Every row gives one point. The points of each table are mixes of a few directions, plus a little noise. Count the directions of each table, and those that both share. Where both have some left over, give the other angles between the two spaces (their principal angles), to ten degrees, smallest first.
In the rows, zero is written as 128.

First, 5 rows:
[[156 124]
 [ 98 132]
 [187 120]
 [159 124]
 [ 40 140]]
Second, 5 rows:
[[102 190]
 [152  70]
 [116 157]
 [117 154]
 [152  70]]
Directions: first 1, second 1, shared 0; angles 60

First:
[[128 189  91]
 [137 110 154]
 [162 129 187]
 [ 86  84  79]]
Second (5 x 3):
[[ 72 210 145]
 [102 167 136]
 [152  92 121]
 [171  64 115]
 [143 106 124]]
Directions: first 2, second 1, shared 0; angles 50

First (5 x 4):
[[177 135 128 103]
 [186 164 122 105]
 [157  95 136 102]
 [ 99 153 122 151]
 [ 21  94 132 179]]
Second:
[[108 143 143 136]
 [ 50 187 188 158]
 [216  63  61  95]
 [124 131 131 130]
 [ 85 161 161 144]
 [122 132 133 130]
 [188  83  82 105]
 [133 125 125 126]]
Directions: first 2, second 1, shared 0; angles 40

First (6 x 6):
[[143 119 157 171 155  81]
 [147  72 172 125 117 124]
 [117 186 113 110  83 157]
 [170 137 100 145 108 123]
 [ 62 144  35  63 169 190]
 [129 110 191 154 137  94]]
Second, 7 rows:
[[159 116 117 141 122 119]
 [164 125  53 103  96 168]
 [114  59 183 122 156 117]
 [117 189  74 108 103 160]
 [162  42 199 169 161  73]
 [ 70 197 143 122 133 132]
 [110 168 126 131 126 127]]
Directions: first 4, second 3, shared 3

First (10 x 9):
[[104 119 146 123  93 121 155  71  88]
 [117 116 157 134 103 115 144 105 103]
 [109 120 146 125  98 121 150  82  95]
 [146 121 146 144 142 118 113 174 147]
 [179 145  92 140 201 140  72 249 212]
 [129 145  87 112 146 147 120 127 144]
 [108 142  93 104 119 146 141  75 112]
 [125 123 140 131 120 123 133 122 120]
 [132 117 154 140 121 115 129 139 123]
 [132 132 120 127 136 131 123 137 136]]
Second:
[[122 115 159 137 108 114 139 116 108]
 [134 141  99 119 147 141 117 139 147]
 [137 148  82 114 157 149 111 146 157]
 [134 140  99 119 146 141 117 139 146]
 [115  99 195 148  85  98 153 102  85]
 [111  90 216 155  73  88 160  94  73]
 [135 143  94 117 150 144 115 141 150]
 [137 148  81 114 158 149 111 146 158]]
Directions: first 2, second 1, shared 1

First:
[[135 103 172  90 105 121 149 178 113 128 117]
 [117 164  63 185 162 137  97  55 151 129 145]
 [132 114 153 106 115 125 140 156 119 128 121]
 [110 188  21 221 183 144  77   7 165 129 155]
 [129 124 135 122 124 127 131 136 125 128 126]
 [129 125 133 123 125 127 131 134 126 128 127]
 [132 114 153 106 115 124 140 156 119 128 121]
 [132 113 155 105 115 124 140 158 119 128 121]
 [135 106 167  94 108 122 146 172 114 127 118]]
Second (10 x 11):
[[116 136 141  99 106 129 169 158 141 104 110]
 [125  97 148 129 126 123 130 191  94 118 112]
 [122 133 144 115 118 150  84 116 127  89 135]
 [131 128 112 134 126 130 145 127 130 168 123]
 [121 121 125 115  95 176 101 149 115 165 112]
 [149 130 123 172 204  22 192  93 144  86 157]
 [141 159 112 147 168  82 145  47 167 103 162]
 [141 136 112 155 157 118  91  67 134 136 157]
 [119 131 121 107  94 161 144 153 131 166 106]
 [115 108 143 106  85 188  79 178  97 144 106]]
Directions: first 1, second 4, shared 0; angles 30

First (11 x 12):
[[ 72 125 112 124 138 166  97 121 104 110 142 161]
 [189 134 130 106  90  64 155 170 153 139 149  72]
 [ 99 157 120  82 124 153 136  79 108 176 135 179]
 [160 127 125  81 103 102  98 179 118 124 177 128]
 [103 165 105  61  93 123 146 106 116 175 163 147]
 [110  94 147 236 183 162 136 101 146  83  53 111]
 [112 158 104 105  88  98 184 110 146 160 137  89]
 [ 88 136 114 146 127 139 152 102 134 129 114 116]
 [187  93 158 165 152 116  97 172 136  91 114 116]
 [121  94 120 129 131 135  51 205 106  58 174 131]
 [169 124 172 175 178 151 157  62 140 163  51 159]]
Second:
[[141 149 179 174 131 151  81 106  88   7 218 169]
 [143 104 107 133 153 143 100 135 147 159  69 112]
 [108 133  95 102 110 119 139 134 139 159 121 105]
 [116 133 101 122 120 138 100 128 130 118 137 110]
 [143 135 200 143 129 101 194 121 107 114 158 178]
 [150 133 207 154 137 108 181 119 104  99 160 183]
 [107 112  33  91 124 143  87 145 167 199  57  60]
 [116 125 102 106 120 119 143 136 142 169 104 108]]
Directions: first 4, second 3, shared 1; angles 40, 80

First (10 x 18):
[[175  79 128 164 148  83  84 147  68  65 175 105  28  98 129 139  89 156]
 [119 138 127 121 123 136 136 121 142 143 118 133 150 134 130 124 137 120]
 [ 98 161 124 104 106 151 149 100 177 190  92 147 205 149 140 108 164  99]
 [114 141 129 118 127 146 145 132 141 136 117 133 150 135 121 133 133 126]
 [ 69 176 147  92 150 215 216 187 151 102 100 137 180 153  62 184 116 149]
 [143 121 117 133 105  96  94  82 143 174 123 134 143 127 168  89 154 102]
 [ 85 165 138 101 136 186 187 157 153 126 102 138 178 148  90 158 129 135]
 [169  97 111 150 103  62  60  70 124 168 141 125 108 114 185  77 149 102]
 [124 124 140 131 154 150 153 176 101  70 141 118  93 123  89 169  97 160]
 [186  76 119 167 126  58  57 108  83 106 169 110  45  99 163 104 113 132]]
Second, 10 rows:
[[126 127 119 152 164 196 153 134  76 203 180 126 125 103  71 124  93  94]
 [136 110  84 131 139 109 126 106 159 132 134 111 147 106 151 104 159 115]
 [135 115  91 149 181 173 156 136 109 141 172  86  89  92 103 103  90 116]
 [116 148 171 112 103 122 125 147 126  97  98 147 123 160 127 155 119 152]
 [116 122  69 103 133  96 148 111 219  87  95 107 185 118 173 110 193 132]
 [124 142 176 158 137 213 136 142  19 249 185 169 127 126  37 154  72  86]
 [128 132 142 118 116 107 121 136 142  83 106 124 110 143 147 133 126 152]
 [162  97 117 132  78  23  53  75 155 129 111 149 151 129 201 108 194 119]
 [120 138 140 106 113 100 129 141 165  56  88 120 116 150 157 137 134 164]
 [117 148 170 119 116 141 133 153 111 103 111 139 107 153 113 152 100 150]]
Directions: first 2, second 4, shared 1; angles 30

First, 9 rows:
[[143 143 124 141 114 108 134 102 100 105 114 112 128 113 124 113 126 117
  141 121]
 [ 91  90 136  96 161 176 114 192 196 183 163 168 128 165 139 165 133 154
   95 146]
 [151 152 123 148 108  98 136  88  85  94 106 103 128 105 121 105 125 112
  148 117]
 [150 150 123 146 110 101 136  91  88  97 108 105 128 107 122 107 125 113
  147 118]
 [144 143 125 141 115 108 134 101 100 105 113 111 128 112 123 113 126 117
  142 120]
 [155 157 122 152 104  92 138  79  77  87 102  98 128 100 120 101 124 108
  153 114]
 [129 129 128 129 127 127 128 126 126 127 127 127 128 127 128 127 128 127
  129 128]
 [ 64  61 142  72 186 213 103 242 249 225 190 198 128 193 147 193 137 176
   70 160]
 [126 126 129 126 130 130 128 131 131 131 130 130 129 130 128 129 128 129
  126 129]]
Second:
[[187 148  67 120 158  83 242  46 152 111 133 132 157  88 156 181 155  68
  206 133]
 [120 134 147 132 119 142  91 157 105 126 133 119 106 133 110  99 112 164
  123 113]
 [138 119 108 101 125 117 159  85 173 125 119 140 148 118 151 163 154  75
  141 137]
 [111 121 150  99 107 152  81 144 142 128 127 129 107 138 119 114 129 134
  116 113]
 [101 123 165 128 136 155  69 197 105 145 144 123  88 156  93  96 107 178
   96 113]
 [121 131 139 121  69 145  83 104 132 101 106 124 135 112 142  99 128 129
  128 118]
 [169 141  86 120 141  97 203  66 148 113 128 132 150  99 151 164 148  83
  181 131]
 [ 94 107 146 167 132 134 101 167 110 151 117 131 146 153 128 120 115 147
   65 156]
 [147 143 106 188 167  99 184 133  78 133 136 118 146 122 127 131 110 152
  137 147]
 [ 93 112 165 106 128 158  65 184 136 149 136 131  96 160 103 111 121 151
   88 119]]
Directions: first 1, second 4, shared 0; angles 30

First (10 x 24):
[[142 132 122 166 166 187 163  96 192 124 145  72 172 130 123 157 143 171
  171 195  99 155 174  84]
 [120 155 149 123 121 123 129 140 148 111 120 157 149 180 107 145 130 110
   81 127 127 118 128 163]
 [135 141 133 133 147 158 141 122 166 113 139 102 162 130 114 139 144 148
  133 154 112 134 152 115]
 [106 133 181 126  86 124 110 120 128 124 111 153 107 147  93 144  81  82
   83  93 137 133 146 156]
 [112 108 140 138 127 129 126 111 125 114 108 116  99 143  94 118 109 111
  100  88 118 139 134 129]
 [106 125 163 144 107 124 124 112 133 118 105 145 106 170  91 141  92  91
   81  97 127 139 140 151]
 [159 130  53  99 167 105 136 167  98 140 154 126 152  87 193  94 197 179
  182 160 133 100  77 111]
 [160 126 109 105 115 141 116 138 105 176 172 107 142   7 203 127 131 167
  236 184 152 125 138  81]
 [109 128 128  99 135  99 114 150 110  86 104 141 108 164  81  91 148 104
   51  52 118 107  98 161]
 [130  99 101 145 109  89 125 124  73 174 121 162  84 120 181 124 103 116
  165 130 154 131  94 129]]
Second, 8 rows:
[[126 113 123 112 125 121 115 131 105 126 127 116 106  91 126 104 127 127
  134  98 130 125 122 118]
 [128 131 129 130 128 129 130 127 132 128 128 130 131 134 128 132 128 128
  127 133 128 128 129 129]
 [124 100 119  98 122 116 104 133  84 125 126 105  87  60 125  84 126 126
  138  73 132 123 117 109]
 [133 169 140 171 137 146 163 121 191 132 130 161 188 227 133 192 130 130
  113 209 122 135 144 155]
 [125 104 121 103 123 118 108 132  91 126 127 109  94  71 125  91 126 127
  137  81 131 124 119 112]
 [134 177 143 179 138 149 170 120 203 132 131 168 199 246 134 204 131 131
  111 224 121 137 147 160]
 [130 149 135 150 132 137 147 124 161 130 129 146 159 180 131 162 129 129
  120 170 125 132 136 142]
 [122  82 114  80 118 109  88 136  58 124 125  91  61  17 123  56 125 126
  145  38 134 120 110  98]]
Directions: first 5, second 1, shared 1
